Each row is a point. The points of each table are mixes of a few directions, plus a little noise. Count the directions of each table, and those that both share. Where both have some left over, give the other angles between the two spaces (their principal angles), to ten degrees, smallest first.

First (5 x 2):
[[ -5   1]
 [ 24  -2]
 [-20   2]
 [-44   4]
 [ 45  -4]]
Second, 5 rows:
[[  0   3]
 [ -2  20]
 [ -3  28]
 [  6 -60]
 [ -1   9]]
Directions: first 1, second 1, shared 0; angles 80

First:
[[-10 -23 -20 -11]
 [-18 -25 -20  -1]
 [ 29  30   1  -6]
 [ -8   5  -7  17]
 [  3   0  -5  -4]
 [ -6   6  24  12]
 [  9   7  27  -6]]
Second (8 x 4):
[[  7  -1  -7  -7]
 [-15 -20  -4  14]
 [  1  16  16  14]
 [  3  11  11  22]
 [ -8   3   1 -60]
 [  6 -12 -16   5]
 [ 10   7  -3 -11]
 [ -4  -4   3  24]]
Directions: first 3, second 3, shared 2; angles 50

First, 8 rows:
[[ 41   6  34  44   5 -38  -3  11]
 [-30 -21 -31  -1 -22  11   9 -20]
 [ 45  24   4  12 -12 -12  10 -10]
 [-50 -35   3 -46  -8  45 -24  -3]
 [-21   4  24 -42  37  23 -24  28]
 [-39 -27 -60  14 -38   5  26 -35]
 [ 22  32   7  15  37 -25   8  24]
 [ 32  16  19   5   2  -8  -2   4]]
Second, 8 rows:
[[-18 -56   2 -47  -4 -26  23 -13]
 [-11 -41  -9 -32  -2 -16   5 -13]
 [-18 -10 -14 -28 -40 -23  -4  25]
 [ 26  37 -15  50  24  33 -36 -12]
 [  6 -26  -1  -3  29   6   1 -31]
 [ -8  11  44  -5  -3  -7  49  16]
 [ 20  28 -29  37  12  25 -48  -9]
 [  4  59  21  30 -18   9   7  38]]
Directions: first 4, second 3, shared 0; angles 50, 80, 90

First, 10 rows:
[[ -1  -9  17  -2  -7  14  10 -19  -5 -10  -3]
 [-39  -5 -22  12 -28 -45   1  30  31  31  35]
 [ -2   8 -19 -11  15 -16 -19  31  -3  18   7]
 [-14  -9  -3 -31  11  -7 -19  28 -16  24  15]
 [ -1 -27  50  -7 -23  41  27 -54 -14 -26  -8]
 [ 17   2  16  16  -5  22  17 -35   1 -27 -19]
 [ -3 -16  31   9 -24  21  24 -40   2 -19  -5]
 [ 20  27 -33   9  27 -14 -18  26   4   2 -12]
 [ 26  15  -2  17  11  13   4 -16   1 -22 -23]
 [ -4  14 -35 -11  21 -29 -28  49   0  28  11]]
Second, 10 rows:
[[ 16  -6  19  24  -9   3 -12 -17  -2   1 -17]
 [-11   4 -56 -52  21  -4  28  42  -6  10 -15]
 [ 14 -42  44  12 -21 -39  10 -17  -3  10  15]
 [ 14 -11   9   9   2  -3  -4  -9 -15  15 -13]
 [ 12  -2  14  19 -25   3  -4  -7  27 -24 -27]
 [-44  55 -25  -9  29  37 -19   5  -1 -11  60]
 [ 17  -4   3  13  -2   6  -7  -7  -7   7 -30]
 [-39  37 -40 -33  27  18   4  24   1  -7  43]
 [ 14 -29  36  15 -24 -25   5 -14   9  -3   1]
 [  8   0  -5   3   1   5  -2   0  -3   3 -19]]
Directions: first 3, second 4, shared 0; angles 40, 40, 70

First, 8 rows:
[[ -3  11  -6  -7  -7   7 -18   0  13   9  21   5  -5 -10]
 [-26 -30  33  22   4   0  60  21 -30  12 -37 -22  31  29]
 [ -4   1   1   0  -3   3  -1   2   3   5   5   0   1  -1]
 [  5   7  -4   1  -2  -1  -8  -1   7   2   5  -1  -4  -1]
 [  1   0  -7 -13   5   3 -12  -9   1 -10   6  14  -5 -12]
 [ 12  11 -11  -3  -2  -3 -18  -6  11  -3  10   3 -11  -6]
 [ -7 -12   7  -2   6   2  14  -1 -13  -6 -11   4   7   1]
 [ 23  13 -13   3  -1 -10 -16  -8  10 -10   0  -3 -14   0]]
Second (11 x 14):
[[-15   4  -3 -14  -3  -8 -22  -1   3   9  14  15   0  -9]
 [ -8 -11  13  -3  14   9  21  11  -5  -6   3   6  20   5]
 [-16  -9  11   6 -10  -8  -9   5 -10  15  -4 -16   5 -25]
 [ 12 -11   8  24  -8  -2  14   0 -12   1 -25 -32  -5  -9]
 [ 14  19 -10   8  -9  17  -2   5  25   9  21  -7  -9   9]
 [-12  -2   7  -3   7  10  19  11   3   4   9   9  17  18]
 [  0  -5   0 -10  11  -3   1  -4  -6 -13  -3  14   4   3]
 [-21  -4   4  -7 -10 -17 -29  -2  -9  16   1  -2  -1 -30]
 [ 25  13 -20  -5   6   0  -5 -15   9 -20  -3  15 -19  20]
 [ -9  -6   2  -1   6 -12  22  -4 -16  -4 -27  11   2  37]
 [ 31  12 -13   7  -3  15 -13  -5  19 -10  15 -10 -14 -17]]
Directions: first 3, second 5, shared 2; angles 30
